Every row gives one point. Each copy is the shape, with its points in the same order, turned, moved and blurred by noise. Say if it was mirrored as well.

Shape (6 x 2):
[[-36, 23],
[13, -15],
[15, -55],
[-1, 53],
[70, -19],
[31, -8]]
Copy 1 (6 x 2):
[[59, 20],
[3, -18],
[-10, -50],
[22, 55],
[-59, -4],
[-19, 0]]
Copy 1 is: mirrored
Copy 2 (6 x 2):
[[-45, -11],
[9, 27],
[20, 62],
[-12, -37],
[64, 31],
[20, 24]]
Copy 2 is: mirrored
Copy 3 (6 x 2):
[[38, -6],
[-23, 19],
[-55, -5],
[46, 44],
[-53, 65],
[-25, 35]]
Copy 3 is: mirrored
Copy 4 (6 x 2):
[[16, 54],
[-30, 11],
[-63, 8],
[48, 23],
[-29, -51],
[-16, -3]]
Copy 4 is: only turned

Shape (7 x 3):
[[-29, -27, 27],
[-39, -20, -2],
[37, -70, -32],
[9, 56, 29],
[0, -40, 1],
[-37, 4, 2],
[8, 39, 29]]
Copy 1 (7 x 3):
[[20, -30, 29],
[53, -37, 6],
[-23, -61, -46],
[33, 63, 8],
[15, -40, 6],
[63, -12, 15],
[35, 46, 14]]
Copy 1 is: mirrored
Copy 2 (7 x 3):
[[49, -39, -16],
[52, -4, -17],
[0, -2, -95],
[-20, -28, 42],
[26, -20, -45],
[40, -5, 7],
[-17, -31, 31]]
Copy 2 is: mirrored
Copy 3 (7 x 3):
[[-21, -36, -18],
[4, -40, -31],
[19, -24, 65],
[-17, 48, -54],
[-3, -24, 14],
[13, -24, -42],
[-24, 36, -43]]
Copy 3 is: only turned
Copy 4 (7 x 3):
[[-3, -41, -20],
[13, -21, -29],
[30, -14, 50],
[-57, 29, -28],
[12, -27, 12],
[3, -15, -40],
[-49, 27, -24]]
Copy 4 is: only turned

Shape (7 x 4):
[[-27, -14, -25, 5],
[-31, -27, 80, 4],
[-9, 25, -49, -24],
[20, 43, 6, -37],
[31, 65, 23, 28],
[15, -40, 68, 26],
[19, 14, -18, 1]]
Copy 1 (7 x 4):
[[10, 22, 23, 7],
[47, -54, 73, -36],
[-40, 32, -13, -21],
[-41, -18, -14, -50],
[-62, -67, 7, 7],
[62, -67, 32, -10],
[-22, -12, -15, -7]]
Copy 1 is: mirrored
Copy 2 (7 x 4):
[[-25, -19, -19, -26],
[-24, 80, -44, -51],
[-23, -42, 33, -19],
[-17, 23, 54, -16],
[51, 35, 37, -4],
[-14, 81, -49, 0],
[-6, 0, 19, 3]]
Copy 2 is: only turned

Shape (9 x 6):
[[55, 16, -30, -37, 51, -2],
[12, 16, -11, 38, -71, -43],
[-2, -53, 0, -7, 49, -27],
[24, -57, -12, -55, 9, -14],
[61, -48, 43, -12, 25, 17],
[-46, -58, -8, -44, 32, 4],
[56, -28, -3, 13, 33, 45],
[-22, 62, 9, 45, -34, -18],
[15, -19, -3, 35, 1, 5]]
Copy 1 (9 x 6):
[[-77, 25, 29, -11, -45, 11],
[13, -18, -67, 23, 16, 18],
[-19, 48, 47, 17, 9, -40],
[-39, 31, 45, -27, 35, -2],
[-5, 90, 18, -41, -11, 3],
[-4, 5, 77, -22, 22, -52],
[-35, 61, -5, -50, -39, -31],
[37, -37, -43, 30, -45, 5],
[-2, 28, -23, -6, -15, -32]]
Copy 1 is: mirrored
Copy 2 (9 x 6):
[[-13, -15, -71, 25, 42, 2],
[-45, 35, 24, -28, -51, 25],
[26, -52, -8, -2, 35, 51],
[40, -31, -58, -29, 12, 43],
[4, -56, -33, -50, 47, -16],
[86, -42, -21, 1, 7, 39],
[-12, -64, -36, -5, 18, -36],
[-27, 43, 51, 12, -19, -18],
[-14, -39, 9, -6, -13, 0]]
Copy 2 is: only turned
Copy 3 (9 x 6):
[[33, 15, -38, -64, 43, 19],
[-6, -35, 18, 61, 22, 4],
[-5, 62, 12, -30, 59, -30],
[30, 47, 41, -50, 21, -11],
[-17, 50, 15, -44, 32, 56],
[-11, 60, 12, -48, -9, -60],
[8, 75, -32, -15, 21, 49],
[-53, -41, -52, 41, 18, -6],
[-22, 37, -12, 19, 29, 14]]
Copy 3 is: mirrored
Copy 4 (9 x 6):
[[5, -6, 65, 17, -10, -40],
[16, -32, -45, -29, -91, 16],
[60, 28, 0, -14, 30, -25],
[32, 0, -12, 26, 25, -58],
[34, -64, 13, -24, 47, -35],
[17, 49, -29, 6, 46, -24],
[3, -35, 37, -56, 20, -40],
[1, -12, -11, -30, -72, 65],
[24, -8, 1, -61, -17, -1]]
Copy 4 is: only turned

Shape (12 x 8):
[[-25, -5, 10, -33, -56, 8, -8, 10],
[-2, 43, -2, -24, 6, -2, 1, -23],
[-41, -20, 15, -14, 38, -33, -29, -29],
[-19, -14, 33, -33, 34, -60, 2, 65],
[-47, 12, -5, 19, -45, -7, -34, 4],
[-5, 20, 12, 17, 13, -7, -19, 8],
[4, -15, -13, 40, -26, -5, 21, -67],
[-20, 18, -21, 25, 87, -11, -67, 1],
[6, 0, 20, -27, 12, 41, -13, -14],
[44, -29, 6, -22, 12, -8, -14, -12],
[18, 3, 9, 3, 5, -43, -16, -29],
[-8, 21, -39, 15, -3, 4, -12, 7]]
Copy 1 (12 x 8):
[[-54, 11, -18, -36, -38, 14, -3, -2],
[-24, -9, 6, -4, 26, 41, 22, -6],
[1, 31, -30, 28, -1, 18, 50, 46],
[-47, 5, -33, 23, -4, -60, 76, -3],
[-43, 46, 26, -23, -41, 26, 26, 14],
[-16, 13, 28, -7, 11, -5, 35, 17],
[15, 73, 6, -12, 21, 37, -28, -12],
[36, -8, 47, 43, -1, 6, 78, 49],
[-6, -25, -8, -15, 8, 8, -9, 32],
[31, -3, -29, -24, 7, -15, 17, -7],
[9, 33, -9, -18, 25, 12, 46, -5],
[-8, 10, 42, 7, -18, 21, 17, -16]]
Copy 1 is: only turned
Copy 2 (12 x 8):
[[22, -22, 19, -16, 13, -48, -19, 19],
[-1, -9, -2, 12, -35, -21, 18, -7],
[18, -8, 11, 7, 16, 8, 82, 27],
[38, -22, 59, 30, 54, 30, 20, -18],
[16, -17, 43, -65, -12, -28, 12, 17],
[2, 0, 5, -26, -2, 18, 21, -26],
[54, 48, -34, -35, -51, -18, 29, 15],
[-40, -9, 11, -22, -18, 74, 81, 12],
[-11, -19, -40, 3, 6, -11, 11, 14],
[4, 36, -20, 26, 19, 2, 5, 17],
[12, 42, 9, 3, -2, -5, 37, -8],
[4, -6, 15, -27, -39, 20, -7, 11]]
Copy 2 is: mirrored
Copy 3 (12 x 8):
[[38, -33, -26, -36, -25, -6, -30, 4],
[40, 0, -10, 18, 1, -34, 23, 11],
[9, -16, -8, -23, -34, 4, 78, -5],
[-15, -84, -13, 2, 23, 38, 38, -15],
[46, 4, 7, -48, -19, 23, -8, 23],
[9, 1, -5, 11, 3, 19, 21, 20],
[11, 73, -22, -34, -13, -24, 5, -31],
[-4, 5, 55, 35, -36, 20, 78, 33],
[14, -6, -35, 25, -46, -20, 6, 14],
[-42, -10, -25, 6, -23, -37, 7, -1],
[-13, 11, -13, -18, 10, -22, 37, 8],
[25, 10, 35, 8, -15, -2, -5, 4]]
Copy 3 is: only turned
Copy 4 (12 x 8):
[[-19, 29, -11, -31, 36, -37, 5, 18],
[27, 27, 30, 22, 14, -2, 15, 43],
[8, 12, -21, 67, -18, -35, -4, 20],
[-65, 45, 7, 28, -55, 0, -13, -4],
[17, 28, -30, 0, 42, -10, -15, -13],
[-3, 11, 4, 30, 14, 19, 7, 2],
[57, -52, 26, 3, 21, -34, 5, 1],
[14, -2, -35, 95, -17, 55, -10, 34],
[-21, -7, -3, 14, 23, -7, 46, 53],
[-31, -31, 26, 23, 8, -14, -4, 46],
[3, -9, 35, 45, 12, -18, -17, 10],
[26, 4, -8, -4, 15, 30, -17, 25]]
Copy 4 is: only turned
